Every row gives one point. Each copy is the shape, with its points in the same order, turned, moved and blurred by noise. Say if it was mirrored as well.

Shape (9 x 3)
[[ 36  26 -16]
 [  5  35  28]
 [ 24   4   7]
 [-42 -14 -16]
 [ 31  14 -25]
 [-20  30 -39]
 [ -6 -54   8]
 [ -6  46 -44]
 [-25  26  11]]
Copy 1 (9 x 3)
[[-23  48 -17]
 [  8  46  27]
 [-20  26   8]
 [ 25 -26  -7]
 [-21  33 -24]
 [ 29  23 -36]
 [-28 -41  13]
 [ 27  41 -45]
 [ 32  17  15]]
Copy 1 is: mirrored
Copy 2 (9 x 3)
[[ 23  28 -25]
 [ 26  -3  24]
 [  3  22   8]
 [-60 -19   6]
 [ -1  27 -26]
 [-23 -15 -40]
 [-62  37  29]
 [  1  -9 -47]
 [ -3 -21  17]]
Copy 2 is: mirrored
Copy 3 (9 x 3)
[[ 49  12 -16]
 [  5  35   3]
 [ 16  13 -26]
 [-18 -44  11]
 [ 46  -5 -19]
 [ 32 -26  31]
 [-28 -30 -49]
 [ 49 -14  33]
 [ -6   7  25]]
Copy 3 is: mirrored

Shape (9 x 4)
[[-23 -20 -32  48]
 [  0 -22  -3 -11]
 [  7 -24   0 -37]
 [-28  14   6  47]
 [  1  -5  18  16]
 [ 20 -35   2  37]
 [  7  40  -5 -29]
 [ 35 -35  11 -35]
 [-20  14 -67 -23]]
Copy 1 (9 x 4)
[[ 40   9 -51  41]
 [  6 -31  -3   1]
 [ -4 -42   6 -22]
 [  8  16 -25  59]
 [  9 -17   4  34]
 [ 46 -20   1  29]
 [-34  22  14 -11]
 [  4 -50  33 -21]
 [ -9  19 -53 -38]]
Copy 1 is: only turned
Copy 2 (9 x 4)
[[-21  23 -70  21]
 [  2   5 -23 -13]
 [ 10  -7  -5 -30]
 [-39  -7 -27  47]
 [ -4 -22 -20  21]
 [ 17 -15 -53  20]
 [  8  19  43  14]
 [ 45 -16  -5 -30]
 [-18  75   1 -18]]
Copy 2 is: only turned
Copy 3 (9 x 4)
[[ 11 -51 -42  12]
 [ -2  12 -17  19]
 [ -2  41  -8  17]
 [ -9 -59   7   9]
 [  4  -7  10  30]
 [ 35 -21 -16  47]
 [  4  15  26 -32]
 [ 24  49  -9  34]
 [  0   3 -44 -52]]
Copy 3 is: mirrored

Shape (11 x 6)
[[ -23    0   11   33   32   -7]
 [  12  -19    5   16   45   -6]
 [  -6  -15    5  -35  -12   29]
 [  39    3   12   12  -12  -10]
 [ -12   46  -41  -92    3   -6]
 [  11  -20   17   19    3   -8]
 [ -14   -2 -118  -10  -12   -9]
 [  -1   -6    4    7  -17   -9]
 [  10  -14    1   25    4   34]
 [   8    7    3   13   -4   23]
 [  31   62   20  -40   -7   20]]
Copy 1 (11 x 6)
[[  4  37 -11   5  32  20]
 [  7   2 -33  17  35   7]
 [ -2 -35  21 -34   7   7]
 [ 11 -11   9  29  -6   3]
 [ 20  -1  25 -73 -14 -78]
 [ 11  -1  -6  19   9  24]
 [-59  25 -39 -43 -60 -46]
 [  7  -1   7   0 -10  22]
 [-32 -11   2  12  21  22]
 [-15  -4  21   9   9   4]
 [ 17 -13  76  -1  15 -44]]
Copy 1 is: mirrored
Copy 2 (11 x 6)
[[-33  -6   0   5  43  15]
 [ -7  -6 -12 -33  33  18]
 [-18  43  13 -26 -12 -26]
 [ 30   0  22  -2  -3  10]
 [ 28  91 -22  -3  30 -71]
 [ -5 -13  10 -10   5   9]
 [  2  70 -91  36 -14   2]
 [ -7   5   8  11  -2  -7]
 [-22  20  16 -15  -7  30]
 [ -8  30  21   2   6  14]
 [ 42  64  55  -3  24 -22]]
Copy 2 is: only turned

Shape (14 x 9)
[[-50   6   5 -20  -6 -27 -13  11  41]
 [-33 -14   2  52  -5 -22  20 -36  59]
 [-56  55   6  11 -18 -15  33  16 -18]
 [ 21 -22  -3 -12  21  74 -16 -14 -26]
 [ 39   6  12   0  41  29 -15  11 -19]
 [-13  14   5 -52 -42 -35  45   6  34]
 [-54 -34  12  38  -3 -37   1 -37  15]
 [ 54 -13 -28  -9   9  29  19   5  -8]
 [ 30   4  14  -2   9  40 -21   2 -26]
 [ -6 -10 -15  12  62  56   6  13 -24]
 [-32  19 -47 -26 -27 -49 -18 -11  14]
 [-13 -14  -4   7 -47  13  -9  53  22]
 [ -7   8  -8 -18 -14 -52  29  32   3]
 [  3  18 -10  11  28  25 -21 -24  17]]
Copy 1 (14 x 9)
[[-18  15  29 -14 -26  40  29 -21  23]
 [-37  56 -29 -26 -16  -1  16 -64  16]
 [-13 -25  -5  28 -18  16  60 -39 -30]
 [ 24 -28 -32 -32  46  -4 -30  30   5]
 [ 16  -9 -17  11  66   0   0  14  28]
 [ 13  33   8  26 -66   2  45   2   8]
 [-56  25  11 -31  -6 -21   8 -58   1]
 [ 21   9 -47  30  21 -13 -25  26  18]
 [ 35 -21 -10  -1  52  -7  -7   3   8]
 [-29 -29 -50 -14  63  13  -3  21   1]
 [-21 -18  19  22 -62  11  -5 -35  38]
 [ 22  30   8   9 -11  48 -20 -16 -25]
 [-20  22  12  52 -28   6  25  -2  -1]
 [  0 -17 -34 -17  28  14   5 -23  41]]
Copy 1 is: mirrored
Copy 2 (14 x 9)
[[ 23   9  34  -2  27  13 -42   8  14]
 [ 43 -54   2  36  13  29  -9 -20  32]
 [ 17  19  40  37 -34 -47 -29 -10  17]
 [-48  24 -66  13 -10  18   9   2 -34]
 [ -1  28 -50  -4 -10  -5  23  27 -33]
 [  0  15  63 -21  30 -16   5 -42  16]
 [ 19 -62  22  33  -2  29 -33   2  -6]
 [-22   7 -52 -14  18 -25  33 -22 -20]
 [-21  26 -45  -7 -26   2  15  16 -20]
 [-15  28 -67  54  10 -16  -6  19 -36]
 [ 22  -8  18 -35  11 -17 -65 -38  -3]
 [-32   0  -5 -10  15 -16 -18  19  57]
 [ 12  -6  38 -17  22 -49  -5  -3   2]
 [ 26  18 -48   9  -8  17 -14 -10 -10]]
Copy 2 is: only turned
Copy 3 (14 x 9)
[[  2  17  25  -1 -33  -6 -49  28   7]
 [-26   8  20   9 -28 -77   4  39   6]
 [ -1  40  44  41 -18  15  -2  12 -52]
 [-56  -7 -50 -14  20  45  22 -19  15]
 [ -8  11 -26   4  32  27  22 -32  27]
 [ 22   4  35 -40 -38 -18 -34 -10 -53]
 [-28  22  14  -3   4 -44  -7  73  -2]
 [-35 -15  -9 -20  28   0  13 -55  -2]
 [-12  -9 -33   3  25  35  22 -16   8]
 [-66  36  -6   5  19  34  27 -25  32]
 [ -7   3  15   9   7 -21 -83  11 -37]
 [-11 -53  46   4 -17  22 -10   7   4]
 [ 16  13  55 -14  14  -9 -27 -11 -27]
 [-29  15 -34  23  -3  -8  -4 -13  18]]
Copy 3 is: mirrored
Copy 4 (14 x 9)
[[-21 -22  -2 -14 -39   2 -10   5  16]
 [-51  13 -73   2  -9 -23  -4  23   4]
 [-31  36   9 -29 -23 -25   9 -58  17]
 [ 31  24   8  -8  71  38   1  13 -45]
 [ 35  25  21  21  40   2  34  12 -31]
 [ 23   3 -30 -25 -40  16  10 -22  64]
 [-35  -5 -66  -1 -24 -20 -19  -7 -37]
 [ 59  47 -13  -9  40   6  18  23  -4]
 [ 34  17  16  16  51   7   5  -6 -20]
 [  1  44  23 -28  42   9  26  27 -59]
 [  9  24  -7   0 -61  -1 -53   2  18]
 [ 21 -22   1 -39  23 -37 -23   4  27]
 [ 34  16 -12 -24 -46 -30  17 -16  23]
 [-13  34   7  24  23  13  -2  27 -15]]
Copy 4 is: mirrored
